Every row gives one point. Examples show where two turns around zero, p and q, send a point. Where does a point land after both, in the order given? Backwards means that the second turn is done in reverse. Each puzzle has new turns, and all numbers are rounded.

Turn p:
[-7 21] => [-1 22]
[-31 -23] => [-36 -13]
[-33  -2] => [-32   7]
[71  4] => [ 69 -16]
Turn q:
[-47  19] => [-50   6]
[-1 21] => [-7 20]
[ 64 -15] => [66  3]
[-16 -25] => [ -9 -28]
Where do these land?
p, then q: [ 46 -20] => [ 46 -21]
p, then q: [-50 -10] => [-50  -9]
p, then q backwards: [ 4 31] => [20 24]

Turn p:
[ 30 -45  23 -11] => [ 40  -5 -20 -39]
[-11  47 -37  49] => [-19   4   4  75]
[ 16   4  10 -39] => [-10  25  -8 -33]
[-38  23 -51  12] => [-49 -25   0  41]
[  3 -29  56 -11] => [ 39   1  25 -44]
Turn q:
[  1 -18  34  -4] => [ -8 -25  25 -13]
[-24 -28 -25  32] => [-2 -3  5 54]
[-23   9  20 -24] => [-34   4   6 -20]
[-23  28  34  36] => [-3 34 51 -2]
[ 69   9 -62 -41] => [ 47 -10 -87 -21]
Where do these land?
q, then p: [ 37  13   1 -30] => [-23   5 -36 -25]
q, then p: [ 12 -51  24 -70] => [-16 -71 -18 -52]
q, then p: [-24  11  27  30] => [15 21 41 -3]
p, then q: [  3 -11 -14  59] => [ 48 -18  17  29]
p, then q: [-28  38 -38  11] => [-17  20  39  40]

Turn p:
[ -9  32   0 -56  13 -11 -32 -27] => [  5  42 -12 -59  14  -9  -3 -23]
[ 50 -29  20  -5   4  36  16 -33] => [ 44 -33  -2   7  37  29  31 -13]
[-44  13 -27  -6 -14  -6  13 -12] => [-42   8  -3 -17 -30  12   3 -15]
[-27  22  -6  -9 -27   2 -15  -4] => [-12  17   5 -28 -26  15 -12   5]
[ 19 -44  27   2  43  27  24  -9] => [  5 -36  14  23  60   1  21 -13]
[ 32 -33   6 -15  39   9  14 -28] => [ 16 -20 -16  10  51  -1  24 -29]
[ 6 23  5 31  4 22  7 32] => [ 0  9 23 24 -7 -3 17 40]
[ -3  16 -43  -6 -20 -22 -22  35] => [-11  13 -35 -11 -37 -23 -15  30]
[ 12 -37  12   9  27  13 -27 -34] => [ 11  -2 -14  14  53  27 -16 -14]
[-47 -14  20  21 -50 -23  23  58] => [-29 -39  44  10 -56 -21 -42  20]
[ 11  53 -14  35 -19 -46  -2  20] => [ 14  44  -2  29 -60 -25  -5  10]
Turn q:
[ 40   8  32  -1 -14   0  26  23] => [37 13 -1 -1 10 24 31 29]
[  5  -8  10   0 -25  40  50  32] => [ -2 -13   5 -17   7  11  71  18]
[  1  -2  40 -36 -38   0  12  43] => [ 37 -14  32 -43  -5  11  24  34]
[ 13 -59  30 -29  37  -5  -4 -14] => [ 39 -24  12  -5  36  23 -12 -53]
[ -6   8 -27  31 -17  -2 -30  21] => [-17 -22 -11  23 -19 -22 -13  31]
[ -5  30 -46  -7   2  -8 -28 -37] => [-29  20 -31  -1 -37 -10 -39 -15]
[-18  23 -43   9  34 -19 -17   1] => [-36   7 -30   1  13 -23 -40   4]
[-27  19 -12  23  -2 -25   2 -17] => [-19  26   7  12  -4 -35 -14   2]
[ 24 -68  33 -24  12  -5  14 -39] => [ 54 -10  14   5  16  17  12 -69]
[-26  49 -16  34  11  23 -26 -13] => [-63  16   3  25 -16   6 -22  19]
Where do these land?
p, then q: [ 32   9  54 -29  -1 -19  27  -5] => [ 61  34  -3  12   7  21  -2 -23]
q, then p: [-12   5 -25 -46   8  19 -11 -20] => [-11  -2 -16 -50   1  28  -6 -14]
q, then p: [ 17  12   4 -35  -9  -8  -6  14] => [ 18 -10 -16 -29   3  -9  10  20]
q, then p backwards: [-44  -9 -38  76  -3  49  31  24] => [-25 -16 -42  16  59  19  69  42]
q, then p: [  3 -22  50 -18  23 -25 -17   2] => [43 13  4  3 52  2 -1  6]
p, then q: [ 26 -41  26   2 -15 -24   5  14] => [ 38 -24 -11  37   0  -2 -16 -17]
q, then p: [-25  24 -24   9  -5 -23 -14  19] => [-13  11  -6  -8 -14 -30 -37   9]
q, then p: [ 20 -20  -7  72  29  32   7  21] => [-50 -11   5  73  12   7   9   9]
q, then p backwards: [ -9  25 -31 -33  -8 -31   4 -40] => [-16  31 -15 -27  -9 -50 -25  -9]
q, then p: [ -9  17  -9   1 -20  30 -26 -30] => [ -7  -8  18 -16 -28  38 -19   6]

Turn p:
[-14  17   7  -8   4  19 -42 -12 -36   9  23  10] => [-17  -7  -7  24   2   8 -25   8 -47  12  24 -17]
[-44  35 -33  35   4 -11  22 -13 -12 -29  -1   2] => [-41  28  -7  27   7 -11  32  -8  -7 -50 -11  -9]
[ 42 -49 -33  20 -39 -44  -2 -35  20 -37  -2  11] => [ 45  22   3 -23 -44 -36  -3 -50  -9 -14 -56   3]
[-26 -21   2 -11 -32  -8 -27  -8  27 -54 -24  42] => [  6 -13  11  -8 -17 -31 -14 -44 -24 -41  11  55]
[ 30   6  42 -15  27 -24   5  35 -47  27  53 -31] => [ 24  -4 -16  10  -5 -18  14  73   0  56  23 -41]
[ -9 -31 -12 -13  27  -5  11 -47   9  -1  -7 -39] => [ -2 -22 -32 -40  24  -7   7 -25   4  -6 -22 -33]
[  6  -2  17 -12 -41 -35  30  29 -52 -27 -28   4] => [  1  13  20 -21 -17 -35  17  62 -23 -12 -26  38]
[ 42  18 -14 -43  13 -19   5 -19   0  -6  12  23] => [ 10  51 -21 -32  -4  -9  -8  -9 -11  29  18   3]
[  7   9  22   8 -32  36 -28  29  28 -55  23 -47] => [ 36 -35  -1   1 -56  36  16   9  -3 -48  38  -6]
[ -5 -18 -10  44  21 -11  30  43  -8  35  -1  33] => [  8  11  20  55  32 -10  17  11  32  25 -31  18]
[ 15 -44  11   4  29  21 -26  -1 -17  16 -32   2] => [ 33 -28  17  -6  47  10 -25  -2 -17  13 -16  -2]
[ 11  36   8  24 -12 -29  13  19  32  19 -31  33] => [-13  38  50   8  -5 -13 -11  -2  46  -3   6  20]
[-30  23 -23 -38   8  36 -11   3  13  31   0 -44] => [-35 -21 -46  -9  11  48 -25  13  21  -9  16 -10]
[-34   6   3  27  -8  41 -29   4  40  35  39 -31] => [-20 -50  -9  43 -23  42 -12 -21  30  -1  18 -31]
[ 12  14  12 -21  30  32  48 -26   1  36 -24  32] => [-32  19  18 -30  47  27  19 -13   7  48   5  14]
Turn q:
[ 38 -28  32 -18 -12 -34 -16   3  -7  -5  20  -3] => [ 17 -21  27 -32 -13  -1   6 -30  -2 -30   5  33]
[ 11  13  -1  29 -23 -26  -6   7  10  -5 -37 -10] => [  5 -17  13  16 -26 -35   1  33   1   5   0  16]
[ -2 -17 -17  31 -45  15 -12   9   3  60  -2  10] => [ -9 -42   4  21  16 -10 -17 -11 -19  60  21  18]
[-53  10  30 -15   4 -67   0  24  51 -50  43 -14] => [ -3  20 -17 -74  22 -61   1  15  63 -41   4   6]
[-41  46  -7  23  12  34  32 -27 -17   9  22  21] => [-46  47 -24  37  33   4  21  -5   7  24 -14 -12]
[ -2 -35 -27 -28  37 -16 -10  15  19  10  14  44] => [ 38   6 -17 -43  37  31 -25   8 -14   5 -15  15]
[  0 -16  41 -18  21  -1  -5  17  18   4 -38 -29] => [ 23 -10  47 -14 -15  -4 -17   6  22  -9  -6 -38]
[-13  46 -13  28  23  13 -41   2  -8  -3   7 -25] => [-20  49  -9  23 -18 -26 -36   2 -13  -2  19  -9]
[ -8   3   9  -2   8 -24   9 -33  18 -28  -3 -10] => [ 14   4  -9   8   6 -21  11   5  24 -36 -19  -1]
[  8 -16 -42  15  43  20 -20   1  21   3  39  -6] => [ 30  30 -28   6  31  16 -29  -3 -20  -8  42  -1]
[ 31 -76 -32 -21  15   2  18  21 -57 -32 -16 -16] => [ 26 -36   1 -30 -11  40  34  11 -74 -37  11 -32]
[ 23   4  29  -4  16  -2  19   6 -47   7   0 -12] => [ -6  18  39  -4 -18  10  33 -21 -22  -5  -6  -9]
[ 16  69   6 -43 -45  13  11 -43  17  37 -16  -1] => [ -3  -1 -21  41 -52   5   7 -40  55  44 -36  13]
[ 16  29  19   6  -9  40  51  14   1 -38 -58  -3] => [-21  -3  23  32 -38  32  40  54  30   1  -4 -29]
[-23 -35 -25  19 -44  32 -31 -15 -19  31  24  54] => [-43 -45 -27  13  46  21 -31 -21 -35  29   0  30]
Where do these land?
p, then q: [15 12 53 15 11  9 -7 39 16 28 12  5] => [  6  -2  40  -9  29   0  -6 -22  24  14  47  18]
q, then p: [ -7  17  22 -33 -41 -53 -23 -45  13 -22  16 -14] => [  2  22   0 -37 -15 -47 -14 -56   3 -32 -20  31]
q, then p: [-17 -26 -33 -46 -13  -8 -35 -40  32   5   0  18] => [ 40  13 -17 -14  23  15 -49 -42 -15 -18 -30   4]
p, then q: [ -2 -23  12  -1 -13 -34  -9   5  16 -61 -14   6] => [ 10 -14  -6 -22 -17   4  32   5   2 -40 -22  46]
q, then p: [-15  46  30  41  63  10 -16  40 -40  32 -51   7] => [-42 -19  58  14  -2  -5 -27  83   7  -8  44 -25]
q, then p: [-15 -14 -38   9 -12   1 -16 -47  20 -30  47   4] => [ 21  40 -39  27  20  -8   7 -44 -17 -29 -13  -6]
p, then q: [-25   2 -11 -10  11  21  21  37  -8  11  10 -32] => [  8  -1 -14  -8  23  20  -1  39  -6  18  33 -19]
p, then q backwards: [ 21   6 -26 -20 -30  -6   7 -50  59 -47  -7 -17] => [ 16  11  15 -74   3 -24 -19   7 -22 -22  46 -29]
p, then q backwards: [  5 -19  37  26  67  31 -27   4 -61  61 -38 -29] => [-53 -79   3  34  33  40  20  12  23  32 -47  33]
q, then p: [-12  -6  -6  32 -37  24  18  20 -19  23 -13  10] => [-19 -36  -5  33  19 -10   8  16  13  28 -24  -4]
p, then q backwards: [ 34   4 -24   4  -4 -30   0  21  -1  14  12  -7] => [ -3  37 -13 -12  26  -7   0  -3  25   3 -21  -5]
p, then q backwards: [ 17  11 -11 -15  -9  39  20  19 -32 -21  10  26] => [ 39   9 -31  16  14   2  18  11 -26  -1   8  34]
p, then q: [ 1 -7 -8 -2  6 -5 67 -2  4  6 16 22] => [ 17  10  -5  12  18   0  29  14  22  46 -29  -5]

Turn p:
[ 19 -13 -39 -45  34 -28  61  52   0  40 -50  32   4  45] => [ 60 -22 -43 -49  59 -10  38  13  49   3   8  36 -13  47]
[-30  -5   7 -12   9  10  18   2 -12  24 -67  17  29   0] => [ 21 -51  10 -24  33  23  36  13  -1  11 -30   3   8  -5]
[ 37 -20 -22   0  28  46   7  -4   2  39 -19  17  48  22] => [ 30 -19 -31  35  39  41  -1  -8  -6  16 -26  44  -2  25]
[-19  12   5  -8  -8  42  11  27  12 -16   6  11  26   6] => [-17   2 -15   4  16  29  21  31 -25 -29   3   7   6   0]
[-13 -37   6  12 -20   2  16 -21  -7 -18  31  19   3   5] => [ 10  17  -4  17   9 -10   6 -15 -23   2  29  -3  28 -35]
[ 19  -6 -28 -27  42  20  29  -5 -25   1 -23   0  -8  -8] => [ 21  13   4  -8  38  17  14 -17  29  -1 -19  25 -38  -7]
[  1  14  54  12   8 -24 -27   5 -13 -25  32  10 -15  -4] => [-23  35  26 -24  -7 -26 -38  10 -31   7   1 -15  17   3]
[ -8 -10 -16  36  11 -29 -27   2  13 -13  14 -32  19 -29] => [ -6 -20  -9  12 -16   0 -57  -6  13 -16   1 -34   0 -20]
[ 29   5  26  20 -57 -21 -15   6  -7 -18   7 -13 -18 -21] => [  0  17   3  14 -41 -38   0   7 -31  12   2 -47 -16   5]
[-18  24  27  12 -20 -26  10   6 -31  34  64 -20 -46  12] => [-34  50  -9 -30 -40  -8  -3   9  16  57  37 -15  18  -6]
[ 12  62 -11  50 -34 -68 -10 -32 -10 -31  44  -5 -19  -1] => [-43  39  18  36 -23 -60 -22   1  41  11  11 -67  28  12]
[ -1  -3  13 -32  -3  23  13  -7  24   8  11   4  14 -38] => [ 29  17  12   0 -21  41  11   4 -11 -25  -7   5   6  -4]
[-20  12  -3  56 -33   3 -23  20 -19 -31  18   0 -20 -17] => [-41   4  -4  23 -15 -33 -14  39 -14   6   8 -29  -9 -40]
[  0 -12   2 -40  22  10  15  -5  13  -3 -46 -40   5  37] => [ -2 -37   4 -29  22  24  24 -43   0 -13   8  12 -29  31]
[  0 -17  -5   9  27  37 -19 -24  55  12 -24   7 -18  -4] => [ 11 -37  38  28 -12  20 -14  -1  -2 -13  10  51 -12   4]
[ -8  -6 -17 -43  -4   2 -59 -25   4  -3   4  -7  -5  -4] => [-17  -6   1  -5 -40 -10  -2 -39  -1 -28 -34  29   8  -8]
Turn q:
[ 20  16  -5  13 -26 -22  -8  40   9  12  14   1 -41   4] => [  6 -22 -31  -7 -22 -10  16  -2 -31 -19  17  14 -40  -1]
[-19 -17   3 -24   2   4  23  -1 -13  20 -30 -10  30  34] => [-12  -7  11 -14  -7 -20  11   8  39  13 -29 -12  22  33]
[ 11  -4  -3  54 -19  11  22  13 -32 -12  24  45  10  -1] => [ 18 -16 -12  44   1  19  20  31 -36 -37  -5 -17  26   3]
[ 30  22 -11 -27  30 -19   1 -29  11   6   4   7  72  31] => [ 24  23  33  -3  -9 -66  -4  20  22  24   5  -7  44 -24]
[ 32  14 -30 -20  29   6 -28 -13  -5  10 -30  51 -58  33] => [ 32  18  -4 -57  52 -25  40 -25 -25 -29  12  24   3  10]
[ 48  -4 -12  13  -4  14 -13  41 -24 -30 -10  24  -7 -13] => [ 43 -10 -18 -23  11  19 -11  39 -28 -30  14 -14  -6   3]
[-34   2 -14 -53  -9  -3  22  13  26  26  13  -1  23 -41] => [-48 -16  19  -8 -23   6   3   2  55  -5  39   2   4 -21]
[-35  39  59  24 -12 -32 -10 -13   8 -38  31 -26 -31  27] => [ -8 -18   5  55  -9 -22 -41 -57 -46  21  -2  12 -28  24]
[ 18 -18  11  -6  26 -15 -21 -37  25  18  19 -42  19  29] => [  1  23   3   1   3 -35   3  -7   5  68 -20  -2  -8 -28]
[ -1  -5   1 -31   4  30   4  15 -15 -28  59 -57  37 -18] => [-47   5  12   3 -10   4 -46  35  -7  35  24 -60  -7 -15]
[-24 -15  20  12  45 -16 -33  34  11  14 -21  -6  22   2] => [ 11  -6  22  10  19  -5  -7  36  27  28  -9  42 -31  19]
[-19 -19   6  13 -49  52  17  26  23  -5 -21  21 -17 -12] => [  3  -7 -38   8 -12  59  20  -9  19 -14  26 -12   6  42]
[-10 -40 -19   0 -18 -33   1 -16   0  -9  -1  14 -40   1] => [ -7 -25 -38   0  31   0   9 -30   9 -20 -22   3  -8 -22]
[-30   2 -33  38 -18  -6 -18 -33 -11   2 -20 -22  10 -43] => [-26  37 -21  16  -9  32 -28   3   8 -20 -33  36  13 -22]
[ 30  12  43 -14   9 -13   3 -76   9  15 -37   7   5  24] => [ 42  11  31 -19  -9 -17   9 -58   0  36 -33  13  43  -8]
[-13   3 -12  26  28  17  30  24  -2 -24 -29   3 -46 -15] => [ 11  17  12   3  19  32   5  -9   2 -49  -9 -11 -44  27]
[ -2  12  -4 -18 -16  25   6  14 -20  22  36  -8  10 -41] => [-43  -8  13 -10 -25  27   1  25 -15  -2  27 -11   9 -18]
Where do these land?
p, then q: [ 22 -29  17   3  -2   4  18  44  48  18  16   8 -24  -8] => [  6 -26 -29 -14   3 -19  13  23 -53  -7  35 -21  -3  -9]
q, then p: [-25  23  20  -1  27  32  22   9 -46  -6  -3   4 -47  -1] => [-46   7  26 -32  39   6  16 -28 -34  20  10  11  -6  -7]
q, then p: [-19 -21   0 -49 -28  17  27   6 -14 -47 -63  13   3  11] => [-18 -34 -10  12   2  13 -10 -65 -21 -53  11  26   4  38]
p, then q: [  5   3   6  32 -24  -4 -37   2   0 -40  18 -32  46   6] => [-37  27 -25  13  16   2 -46  17  -8   2 -46  14  -3  10]
p, then q: [  8 -25 -31  51 -29 -30  -5 -30  20  -4  20 -11   0  16] => [ -8  14 -35  48  -9  -4   0  14 -12  21 -24  17  -5 -50]
q, then p: [  9  20   8 -38 -22  56  18 -32  12 -22 -32  22   5   0] => [-25  19 -12  26  -2  46   7 -46 -17 -18 -10  -7  28  39]
p, then q: [ -6  -2 -15   9  41  10  25  19  27  23 -25  -8  -3 -28] => [ 26  -1 -15 -17  22  27  21   3  -3  22  38 -16 -27   6]
p, then q: [ -1  13   4  38 -10 -45 -27 -25  10  -7  19  -7  46  44] => [-21  25 -17  34   8 -35 -21  31  20  43 -39  21  17  -4]
q, then p: [-61  32  13 -49 -39  38  38 -11 -15 -23 -30  18  -1 -24] => [-54 -18   4  23   5  28   7 -46 -55 -37  19   8  54  -2]
p, then q: [ -3 -22  10  -4  -8 -29 -42 -16   7  32  23 -25  14   5] => [-16   7 -40 -12  -8  -4  -7   3   7  21 -10  17  51 -16]
q, then p: [  7 -30   4  31  26   3 -43   0  13  43   5   0  -4  13] => [ 33   8  -1 -11  21   6  13  44  34  29  -2  25  -7   8]
p, then q: [ -3  55   1 -11   5   5  10  36 -39  13 -28  41 -34 -22] => [ 17 -33  27 -27 -29 -11  16  -7  36 -27  23  13 -45  38]
p, then q: [  4 -22   4  -7  50  -1  16  17   9  17  32  36   2  -8] => [ 30   7  17 -18  14 -12   1  28 -18   2  53  13  14 -10]
p, then q backwards: [ 41 -27 -16  42 -32 -27  -1 -26 -23  17  24 -33  49   7] => [  2 -27  26  17 -46   7  10 -34  32 -57  27 -21   5  34]
p, then q: [-20  32 -25 -35   7  17 -10   4 -38 -34  -8  26 -33 -37] => [ 21 -18  33  -2 -16  22 -30 -40  31 -45  20  15 -23  16]
q, then p backwards: [ 12  -2 -25 -12  16   1  -9  12  23  32  29 -31   4  42] => [  9  14  -1  10 -35 -10   8  23 -42  -5  -1   3 -46  16]
p, then q: [ 29   1  25   0  22 -45  -1  -9   6 -14   2 -22 -23 -17] => [  2  -7  -6 -20  -8 -23 -19 -35 -28  43   3  17  -8  -5]

Turn p:
[-13  19 -12  -2  -2  -6  15 -30 -28   6   4   8  -7   1] => [ -8  18 -20 -10  -2   3 -17 -16 -28  -6  10  14 -13  -7]
[ -1 -30   2  -8  37   2  -3  13 -12 -22  -6 -15  -2  19] => [-21 -34  -6  14  13 -18  10 -14  -5   4 -21 -26  -1   2]
[  3  10 -17   5  -9  20  -4 -20  -6   3   5 -18 -18 -12] => [  4   2 -10  10   4  10 -17  -2   9  -2  15  10 -24 -24]
[-10 -13   3   6  -1 -10  -1   4   4   4 -18  10  11 -49] => [-13   5  17  -6 -25   0  19 -10  14  27   5  24  12 -10]
[  9  -1   3  12 -21  -4 -31   9 -34   1   7  11   1 -23] => [-10   4  16   0   6 -22 -20   3   8  -6   9  29  26 -24]
[  9   2  13 -18  -1  -7   8   7   6 -19  -3 -38 -38   9] => [  7   3 -10  22  -1 -31  11  18   3  -3  -6 -26 -35 -11]
[-12  -9  11  29  28 -18  18  13  16  27  -6 -10  23  29] => [  7  -3   0   1 -24  26  16 -17 -11 -13 -21 -41  30   8]
[ -8   0  12 -12   5   3   1 -14  20  10   3  -8  28  13] => [ 26  -9  10 -22   0  14   6 -11  -6   2 -11 -12  -6   9]
[ 10   5   5  21  -8  -2  18 -26  -9 -19  15   0 -17  15] => [ 13  14 -13  25  14  -6  -7 -11 -22  -7  26  -6  -5   3]
[ 16 -12   9  -8  -3 -13 -13  18   3  17 -22  16  12   6] => [ -8   6  28  -2  -8  -5  -5   5  10  -2 -27   2  15  19]
[ 17   8  -1 -16   1   9   0  -7  26   6   2  16   8 -31] => [ 9  3 17 -3  1 20  7 18  3 29 -2 25 -9  5]
[-23  12  -3   2   0  12  20   3  -1  19  27  10 -12  -2] => [ -7  -4 -12 -13 -12  22   2  18 -21 -15  24   1  -3  -6]
[ -2  -1   5 -14  19   0 -32  12   6 -28 -22 -10 -16  17] => [-15  -4  -4  -3  23 -26  -3   5  23  16 -17 -32  -8   2]
[  2  -4 -11  -3 -42  12   6   0  30  12  13  16  -3  -6] => [ 21   0   8  -3 -15  14  -7  21  18  -8  27  20  -8  24]
[  3  10   7  -2   0  24   1   8 -26 -10 -14  11  19 -13] => [-19   4  10  -9  27   2  16 -11   3 -10  -4  24   4  -9]
[  0   5 -26   7  -3 -21  -3  10   6  -7  15   1  12  27] => [ 16  -6 -31  -1   0  -2 -13   5   1  -7 -10  -5  23  18]
Turn q:
[  6   3  32   7 -12   8   3  54   7 -51  -4  -4 -12 -16] => [ 12  -6 -20   8  21 -15  15   6 -47 -41  20 -22   8 -31]
[-13  -5 -18  -9   8   9 -16  10   6   3 -10   0  13  10] => [  4   0   0   6  -9  -2  10   8  19  -1  -1 -23   8  15]
[ 10  -7 -18   5 -17   2  43  -5   7  10  -9 -12   4  -6] => [-16  17 -17  17  22  18  -3 -22   9   5   0   5 -23   2]
[-18  -9  47  -6  -1   0  -5  -4 -10   6 -12  -4  23  -1] => [ -3 -20  34   2   1  20  21  17  -6 -22   7  15  -2   1]
[  4  11  -3   3  22  12 -12 -11   5  12  -9 -16  -6   7] => [  4  16  12 -12 -10   5 -16  16   9   1  -9 -13  -9   2]
[ -1 -14 -13   3  23   3  -4  15   2  10  57   4  28   0] => [-16 -11 -12   3  12  10 -21  18  14  17   7   0  56   7]
[ 13 -14  21  -3 -16   8   4 -11   3 -47  -9  10  -6 -17] => [  8 -34   4   2  17 -15  -5 -23 -15 -22   5  -5 -17 -25]
[ 6  8 -6 10 -7 -3 -8  7  0  9 -1 -6 -5 76] => [  0  19   2   1 -53  18  -6  -8  -9  19  40 -20  -1  15]
[  8 -18 -11   7 -13  -2   0  -9   6  13 -14   8 -14 -13] => [  5  -9 -17  -1   7  -5   0  -1   6   9  -5   9 -28  11]
[ -3  34 -10  -4  20   2  -8   8   7   8   1  13   9  14] => [11 28 14 -8 -8 -8 -4 -2  3  0 -2 -9 25 19]
[ 12 -14  23  -3 -12  -5  -1  -9   8   3 -13   9 -10 -19] => [  6 -16   2  -9  16  -9   4   3  -4  -8   7  19 -26  -1]
[  5  -4 -14  16 -15 -21  -8  -9   9 -15   4  -3  -2 -14] => [ 11  -7 -12  25  -1 -19 -11  -2   1   9  -4  12  -7 -12]
[  0  15 -11   4 -16  12 -16  -5 -20   9  -8   2   1   3] => [ 14   3 -10  -6 -26   9   4  -9   8 -10 -15   7  -1   5]
[-14  -3  -3  -6 -15  -2   7 -12   8   7  25  -4 -11   9] => [-33  -2  -6   2 -13  -8  -7  -4   2   6   4  11   1   2]
[-19   9 -13   4  31   1  21  -9 -20  12 -11   9  -3 -14] => [ -4  12  14  -8  15  11   9  -5  -5  18 -41  -5   4  11]
[  5   7  -5 -28  20 -23  -1 -11 -17   9  14  -5  -9 -18] => [ -5   9  10 -22   9 -11   9   5  17  23 -14  16  12 -23]
Where do these land?
p, then q: [-21  11 -30  11   7   5  29   4   4  10  22  17  10  -2] => [-11 -13 -26  -3  -7  13  -1 -30  18  -6  -9 -20  20  12]
q, then p: [ 14   1  11  -1  11  20 -15 -20 -27   4 -13  -8 -16  19] => [  1  -4  24  -2   4 -17  -2  16  15  -8   3  13 -38  -3]
p, then q: [ 12 -23  -3   8  -1  18 -11   7  16  17  -1   1 -32   1] => [-10 -11 -15  11 -11  -2 -11  33 -21 -18  11  -4  -3   4]
p, then q backwards: [ 35   2  -2  -8  14  -4 -14   6 -13 -13 -11 -18   1   3] => [-13   1 -18   8   9 -11   7 -13   4 -15  -3  -6   3 -35]
p, then q: [  8  -1  19 -20  10 -15 -13  14 -23   6 -33  -8   1  -8] => [  6  11  28  12   6 -13  31   4 -12  -7 -10  14 -23   1]
q, then p: [-11  -4 -15  -2  -6 -17   8 -11  16  -4  16  41  23 -10] => [ 11   0   8  -2  -8  12 -16 -29 -20   9  -7 -21  25  24]
q, then p: [-26 -15 -21  10  -1  15   7  -3  16  -8   0  -1   7  16] => [ 10  -5 -11   1 -10   0  -7 -21  18 -16  10 -27   3  -8]
p, then q: [ -8 -16   7  11   6  10  35  -3  16  -4  19   7  -1   6] => [-22 -10 -16  -1  -6  31 -14 -14  -9   8   4  -5   6 -10]
p, then q: [ 18   0   3 -19   2  -3  -9 -20   2  12 -18 -29 -27  10] => [ 15  13  -8  -8 -15 -18  -2  23 -17  -3  -9   6 -33 -14]
q, then p: [ -7 -12 -13  30   0  17  15 -23  10  10   4  -6   8 -13] => [-23  -1   3  -2  10   8 -19 -10  28   3   5 -28   5   1]
p, then q: [-16  24  16 -23 -17   9   1  27  12 -20  11  14  17 -27] => [-16  17   0 -16  39  -7  25 -16  -2   9  23  -3  24   9]
p, then q: [  0  31  14   8  11 -27 -15   3 -12 -18 -17  -3  -4   0] => [ 13  38  18  11   7  -3  11   5  14   2 -19  13   7  -4]
q, then p backwards: [ 28   3  11   6 -16   5  -9   0  -7  17 -27 -20  -9  27] => [-18  15  -3  -4 -22  10  21 -24  22  23   3 -11 -13  -9]
p, then q: [-14  -8 -16   5 -18 -20  11  -2 -16 -11  22  12   3 -12] => [  5 -16 -12   9  -7  -5   4 -23  11  19   3  17  25   7]
q, then p: [-11   6  19 -16  -1 -13 -19  21   6   4  25   0  20 -10] => [  9 -11  -3 -10   2  -2  29   3  -9   1  -4  13  34  17]
